Every row gives one point. Two turns around zero, p and q, are shown by what they do to some points. Write where each new point lands after one turn and then the other. Backwards means that the second turn is done in reverse. Each puzzle has new turns, and all numbers are rounded.
(in the rows, 128 means zero)

Turn p:
[154 142] -> [139 155]
[146 121] -> [146 134]
[ 83 121] -> [98 94]
Turn q:
[175 120] -> [159 164]
[129 113] -> [141 121]
[114 152] -> [100 128]
[ 93 127] -> [111  97]
Where do these land?
p, then q: [151  84] -> [168 157]
q, then p: [ 96 156] -> [105  92]
p, then q backwards: [128 109] -> [122 110]
q, then p: [130 157] -> [ 99 126]
q, then p backwards: [135 135] -> [132 137]

Turn p:
[126 186 160 160] -> [134 173 171 166]
[145  95  98 129] -> [131  95  94 130]
[156 134 138 124] -> [153 142 118 132]
[134 107 123 125] -> [135 111 117 121]
[125 107 139 134] -> [138 109 138 120]
[ 82 139 111  96] -> [ 78 139 130  98]
Turn q:
[129 159 153 128] -> [152 156 142 126]
[137  83 104 148] -> [ 98  95 108 155]
[126 135 143 134] -> [132 142 136 134]
[155  85 103 116] -> [119  72 120 139]
[131 137 105 131] -> [132 125 105 120]
[ 89 169 158 111] -> [134 177 155  93]
Where do these land?
q, then p: [109 100 119 135] -> [103 113 147 118]
p, then q: [116 124 141 126] -> [131 128 146 126]
q, then p: [155 144 140  81] -> [178 132 110 104]
p, then q: [113 133 144 127] -> [134 137 147 125]
q, then p: [120  95 142 167] -> [107 112 166 154]
p, then q backwards: [167 178  73 128] -> [125 136 110 210]
p, then q backwards: [116 124 137 132] -> [125 122 136 116]

Turn p:
[147 129 107 136 124 118 150 136] -> [133 140 106 155 122 123 137 126]
[145 174 214  98 108 117 142 146] -> [131 150 187 105  92 148 193 164]
[ 72  97 130 140 115 131 139 105] -> [ 73 130 124 103 133 116 106 102]
[146 129 154 147 143 108 101 101] -> [151 104 147 116 126 139 146  91]
[145 200 102 110 116 143 131 139] -> [163 180 150 159 147 141 122 159]
[134  95 107 129 127 105  97 132] -> [141  95 120 134 127  91 115 115]
[113 105 116 149 133 151 132 153] -> [ 98 105 110 144 137 135 112 141]
[101 118 109 117 153 132 149 144] -> [109 133  96 117 155 121 126 147]
[150 105 112 125 134 147 111  96] -> [153 115 111 119 113 137  94 109]
Turn q:
[163 114 130 104 116 114 157 130] -> [163 123 137 113 139 107 148 103]
[111 162 109 123 143 133 110 113] -> [123 150 106 121 127 136 100 155]
[108 121 149 140 146 143 180 121] -> [107 124 125  97 130 147 178 132]
[ 95 126 114 124 114 120  74  95] -> [104 118 130 124 102 117  66 144]
[116 104  85 105 116 157 102 127] -> [130  87  90 132 132 126  88 119]
[149 131 127 161 120 117 161 142] -> [131 147 124 144 117 117 171 111]
[129 156 186 139 121  91 151 178] -> [152 145 183 156 124 134 181 163]
[144 133 126 118 108 152  69 113] -> [139 127 133 142 116 148  66 109]
[137 105 126 138 168 125 150 134] -> [105 131 124 124 165 121 155 116]
Where do these land?
p, then q: [ 73 141 171 133 131 109 109  93] -> [128 119 164  64 145 147 121 157]
q, then p backwards: [ 89 148 148 132 110 149 107 116] -> [140 117 152 122 112 178 132 134]
p, then q backwards: [144 112 145 128 160 166 148 167] -> [ 74 144 124 123 133 164 139 151]
q, then p: [110 153 155 120 102 107  91 111] -> [127 106 183 137 106 122 134 149]
q, then p backwards: [154  92  81 121 124 139 130 110] -> [119  88  96 142 144 103 123  98]
p, then q: [103 158 150 107 130  94 137 112] -> [153 149 142  91 139 132 147 156]
q, then p: [159 116 141 142 129 136 132 131] -> [129 141 127 114 124 153 129 104]
p, then q: [132 104  91 106 155 126 101 132] -> [129 130 127 147 164  90 104 111]
q, then p: [154 140  97 114 147 134 147 124] -> [166 147 105 133 148 127 127 125]
q, then p: [149 146 115 196  96 109 156 158] -> [ 97 179 130 181 119 139 148  87]
p, then q: [141  98 113 110 124 139 150 155] -> [135 111 105 163 117 102 130 136]
